Every row gives one point. Each copy is the shape, with its points in the same order, turned, moved and blurred by noise. Some copies are also mirrored. Which?

Shape, 7 rows:
[[  7 -30  26]
 [-20   5  -4]
 [-33  24  15]
 [ 39 -31 -31]
 [  2 -23  21]
 [ 31  13 -34]
 [ 30  17  15]]
Copy 1:
[[  6  18  39]
 [ -7  -8  -5]
 [-20 -34   1]
 [ 42  45  -5]
 [  2  13  32]
 [ 47   3 -26]
 [ 39 -19  19]]
Copy 1 is: mirrored
Copy 2, 7 rows:
[[ 25 -20  36]
 [ 11   7 -12]
 [  4  28 -10]
 [ -4 -60   4]
 [ 24 -18  26]
 [-32 -38 -15]
 [-30 -12  26]]
Copy 2 is: mirrored
Copy 3 (7 x 3):
[[ -5  43   4]
 [-18 -13   5]
 [-44 -12  -9]
 [ 54  11  15]
 [ -8  33   7]
 [ 38 -22 -19]
 [  9  13 -37]]
Copy 3 is: only turned

Shape:
[[-27  -1  31   6   2 -12]
 [ -3  48   2  36   3   0]
 [ 15 -27 -17 -13 -18 -24]
 [ 32 -15 -17 -11 -34  -4]
 [ 17  34  14  -8  -2  -7]
 [ -2  16   4  -7  19 -11]
 [  1 -34  -1   7  -4  16]
 [-10  15  34  17  13   6]
 [  0 -26 -17 -27 -22  11]
 [-21  22  18   7  -3  -3]]
Copy 1 (10 x 6):
[[-13  19   0 -15 -14 -11]
 [-25  19  28 -28  20  41]
 [  8 -23 -15  -2  38 -21]
 [ 17 -19 -16  19  47   5]
 [  0  20  32   6  25  11]
 [  0   1  32 -16   8  -4]
 [  0 -29 -20   3  -6   5]
 [-21  15  20  -5 -17  12]
 [ 37 -21 -20   2  16  -3]
 [ -5  24  10 -21   0   9]]
Copy 1 is: only turned
Copy 2 (10 x 6):
[[ -7  33 -13 -33   6   9]
 [ 41  -9 -35 -21   4  -4]
 [-39 -22  10 -10 -10  21]
 [-26 -28   8   6 -34  12]
 [ 20  -6   9 -19  -8 -13]
 [  5   1   5 -17  21   0]
 [-36  10 -19  13  -4  10]
 [  9  28 -22 -20   7 -16]
 [-27   3  15  20 -14  30]
 [ 16  21 -13 -24   1   9]]
Copy 2 is: only turned
Copy 3, 10 rows:
[[-10 -16 -19 -15  19  19]
 [ 12  -7 -11   3 -40  17]
 [  4  31 -28  23  40 -14]
 [  7  60 -25  15  18  -8]
 [-17  18   4  17 -13  18]
 [ -9  -6   8  11   4   0]
 [ 25  20 -13 -20  33  -8]
 [  3 -11   1 -16  -1  29]
 [ -6  39 -18 -14  32 -29]
 [-11  -7 -15 -10  -9  12]]
Copy 3 is: mirrored
Copy 4:
[[-36   7   3  -9 -20  16]
 [ -2 -24 -11 -50   6  27]
 [ 20   3  32  15 -19 -14]
 [ 37 -18  19  16 -28  -9]
 [ 12  -9   0 -11 -12  43]
 [ -2  11   1  -6   4  26]
 [ -6 -10  -6  21 -13 -22]
 [-30 -14 -13  -9  -8  28]
 [ 24  15  -4  19 -30 -20]
 [-16   2  -8 -25 -19  22]]
Copy 4 is: mirrored
